Rows are points. To make a cloud, some directions were put in groups of two or more. Within a group, all points are equally far from the middle, so they leave a hole (a ring in 2 directions, a hollow ball in 3). The other directions are filled evenly. Then the cloud was stretched, turned, moved and blurred a little. Count the holes, and give their numbers of directions, smallest first.

Cloud:
array([[-36,  33],
       [ -4, -39],
       [  9, -37],
       [ 15,  35],
       [ 18,  33],
       [-51,  -3],
       [-51,   6],
       [-18, -38],
       [ 26, -27],
       [-35, -29],
       [ 35,  11],
       [ 30,  21],
       [-49,  -8]])
Holes: 1 (2)

Cloud, 22 rows:
array([[ 26,  25,  22],
       [-16, -31, -33],
       [-54,  -5,  20],
       [ 10,  28,  -7],
       [-14, -59,   8],
       [-30, -37,  53],
       [-16, -44,  53],
       [ -2,   5,  66],
       [ 26,   5, -23],
       [-16, -16, -36],
       [-16,   8, -30],
       [ 34, -22, -19],
       [-50, -31,  14],
       [ 30, -10, -25],
       [-49, -26,  34],
       [ -7,  34,   3],
       [ 32,  19,   4],
       [ 17,  23,  44],
       [  1, -35,  61],
       [-46, -29,  -6],
       [ 40,   7,  20],
       [-21, -36, -28]])
Holes: 1 (3)

Cloud:
array([[-21,   4, -23,  21,   6, -31],
       [ 48,  -3,  74,  -8,  23, -12],
       [-26,   3,  58,  -8, -23, -14],
       [ 57, -39,  17,  29,   0, -21],
       [ 31,  47,  48,  15, -15, -24],
       [-24,  40,  25,  -7, -20, -28],
       [-25,  35,  12,  -6, -19, -30],
       [ -5,  40,  -5,  13, -27, -33],
       [ 14,  40,  39, -12, -20,  50],
       [  9, -20,   0, -39, -32, -27],
       [-11,  24,  43,   4,   3,  57],
       [ 56, -35,   5,  23,  47,   3],
       [ 70, -29,  -1,  26, -12,   6],
       [ 35, -11,  33, -32, -23, -40],
       [-14,  49,   1,   2,  17, -26],
       [-23,  -1, -20, -20, -19, -26],
       [ -9, -35, -28,  15,  27,  26],
       [ 10,   1,   4,  51,  -7,  51],
       [ 28, -47,  -3, -10,  39,  41],
       [ 61,  -6, -26, -15,   7,  43],
       [ 46,  18,  16, -51, -10, -20],
       [-11, -15,  33,   7,   1, -51],
       [-23,  23, -31, -15, -19,  -3],
       [ 38,  53,  30, -30,  -5, -17],
       [ -6,  23, -31,  32,  16, -14],
       [-14,   8,  41,  44, -16, -25],
       [ 31,  28,  -7,   7, -56,  21],
       [ 61, -23,  52,  12,  30,  36],
       [-22, -17,   4,   1,  20,  59],
       [ 42, -22, -28, -39,  15,  22],
       [ 26,  10,  19,  63, -15,  25],
       [ 48,  26,  42, -38, -12,  39],
       [ 20, -28,  10, -51, -38,  10],
       [ 58,   4, -34, -30,   6,   4],
       [ 48,  25,   0,  36, -29, -20],
       [ 61,   8,  37,  12, -44,  13],
       [-22,  39,  53,  -9,   5,  22],
       [  6,  11,  -1,  32,  20,  64],
       [-20, -10, -16, -18, -47,  11],
       [ 48,  30,  67, -14,  -8,  -2],
       [-21,   5,  27,  41,  22, -33],
       [ 66, -17, -14,  23,  34,  -6],
       [-33,  17,  12, -14,  35, -17],
       [ 61,   5,  67,  13, -10,  14],
       [ 65, -23,  50,  32,  22,   9],
       [ -6, -42,   7,  38,  16,  37],
       [-30,   7,  23,   3,  53,  -2],
       [ 63, -18,  40,  29,  10, -26],
       [ 52,  11,  -2, -13,  27, -40],
       [-10,  37,  21, -10, -52,  11],
       [ 70, -37,  17,  23,  -8,  29],
       [ 66,  -4,  28,  29,   4, -31],
       [ 52,  20, -30,  32, -12,   0],
       [ 47, -22,  12,   5,  65,  -8],
       [ 15,  37,   7,  33, -35, -27],
       [ -4, -30, -18,  13, -23, -31]])
Holes: 2 (2, 4)

Cloud:
array([[ 44,  45, -17,  -6, -22,  59,  33, -24],
       [ 25,   6, -30,  27,  26,   1,  52,  -7],
       [ 13,  46,  17,  21, -25, -31,  22,  58],
       [ 51,  24,  19, -13, -36, -15,  54, -11],
       [-46,  16, -24, -14, -41,  22, -37, -30],
       [ 32,  41, -15, -54, -39,  40,  12,  20],
       [-14,  50,  27,  52,  10,  -9, -18,  18],
       [ 37,   1,  29, -23, -49,  26,  -7,  27],
       [ 13,   9,  27,  17, -13, -39, -37,  33],
       [-59,  26, -26,  19, -36,   5,  46,  16],
       [-36,  33,  32, -23, -45,  -5, -32,  -3],
       [  1,  33,  -1,  28,   1,  80, -28,  37],
       [  5,  16,  25,  45,  18,   6,  38, -23],
       [-66,  13, -15,  10,  12, -14, -25,  -3],
       [ -1, -40,  36, -20, -23,   4, -17, -24],
       [ 11,   2,  15,  24,   8,   8, -67,  42],
       [-51,  11,  22, -33, -40,  29, -25,  28],
       [ 36, -43, -21, -47, -30,  25,  18,  -3],
       [ 35, -29, -48,   5,  -3,   0, -10,  27],
       [ 36,  28,   5,  12,  25,  61, -20, -10],
       [ 17,  17,  27,  34,  -3,  59,  30,  -4],
       [-33,  23,  -8,  -6, -72,   5,  23,  62],
       [ -5, -15,  11, -42,  27,  54,   3, -22],
       [ 40,  47,  31,  -4,  37,  29, -11,  -1],
       [ 28, -12,   6,   3,  -4,  43, -46, -31],
       [  5,  21,  16,  36,  -5, -13, -31, -26],
       [-24,  37,  -5, -42,   2, -38,  21,  14],
       [ 42,  19, -46,  17, -12,  26, -23,   1],
       [-14,  15,  13, -11, -47,  13, -58,  60],
       [-19,  47,  28, -13,  -9,  44,  -1,  70],
       [ -3,  57,  11,  -6, -32, -13,  30,  52],
       [ -6,  61,  -2, -11, -11,   2,  28,  66],
       [-11,  35, -27, -54, -10, -44, -28,   2],
       [-10,  -9, -19, -27,  14,  29,  30,  69],
       [  1,  19,  -1,  15, -52,  63,  -8,  -7],
       [-25, -28,  -5,  45, -13, -10,   5, -17],
       [ 28,  -2,  -4,   7, -48, -34, -21,  29],
       [-20,  -9, -30, -41, -51,  23,  51,  -3],
       [-42, -35,  37,  18, -12, -12,  -4,  20],
       [ 43,   1, -21, -17, -74,  19,  -4, -19],
       [-29,  54, -25,  18, -34,  -2,  46,  32],
       [-56,  13, -12,  -9,  -9,  21, -68,  31],
       [-43,  28, -26,  20, -68,   1,  17,  25],
       [-24,  30,   8, -19, -59,  15,  21,  65],
       [-18,  28,   0,  -4, -75, -12,  11,  51],
       [ 34,  48, -33,  18,  -3,  -6,  -9, -37],
       [-22, -20, -22,  14, -28, -30,  56,  12],
       [ 20, -27,  31,  -6, -49, -14,  -8,  22],
       [-10,  35, -73, -19,   5,   8,  -4,  29],
       [ 25,  18,  -1,  36, -31, -14,  51, -19],
       [ 36,   3,  11,   5, -41, -28,  53,  -7],
       [ -1,  -4, -36, -45,  27,  15,  -5,  47],
       [-26,  53, -33,   5, -33, -16,  30,  -9],
       [ 30,  23,  34,   1,  13,  58, -18,  26],
       [  4,  32,  -1,   0, -48, -40, -22,  41],
       [ 41,  39, -27, -11, -31,  63,  21,  -7],
       [ 19,  55,   4, -28,  24,  31, -50,  17],
       [-37,  17, -53,   3,  13,  70,   1,  33],
       [ 39,   8,  -4,   2,   6,  -6, -47,  54],
       [ -8,  46,  56,   8, -23,   9,   6,  30],
       [ 20,   4,  44,   5, -20,  52,   8, -28],
       [-14, -41,  27,  -5, -14,  39,  -5, -20],
       [-31,  29, -19, -25,  24,  20, -57,  65],
       [ 50,  13, -41,  24,  14,   4,   9,  23],
       [  2, -31, -11,  26, -12,  15, -28, -28],
       [ 33,   1, -23, -12,  27, -21,  41,  15],
       [-15,  15,  33,  24, -43,  18, -37,   0],
       [-37,  50,   0, -16,  23, -25, -27,  38],
       [ -4,  44,  29,  20, -38,  13,  14, -41],
       [-28, -26,  46,  19,  -9,  13,  19,   4],
       [ 11, -47,  14, -44, -24,  16,  -9,   4],
       [-38,  30, -55,  19,  29,  20,  31,  31],
       [  0,  -9, -48,  32,  42,  22,  11,  11],
       [-17,  21, -10, -55, -14,  19, -69,   9]])
Holes: 3 (2, 2, 3)
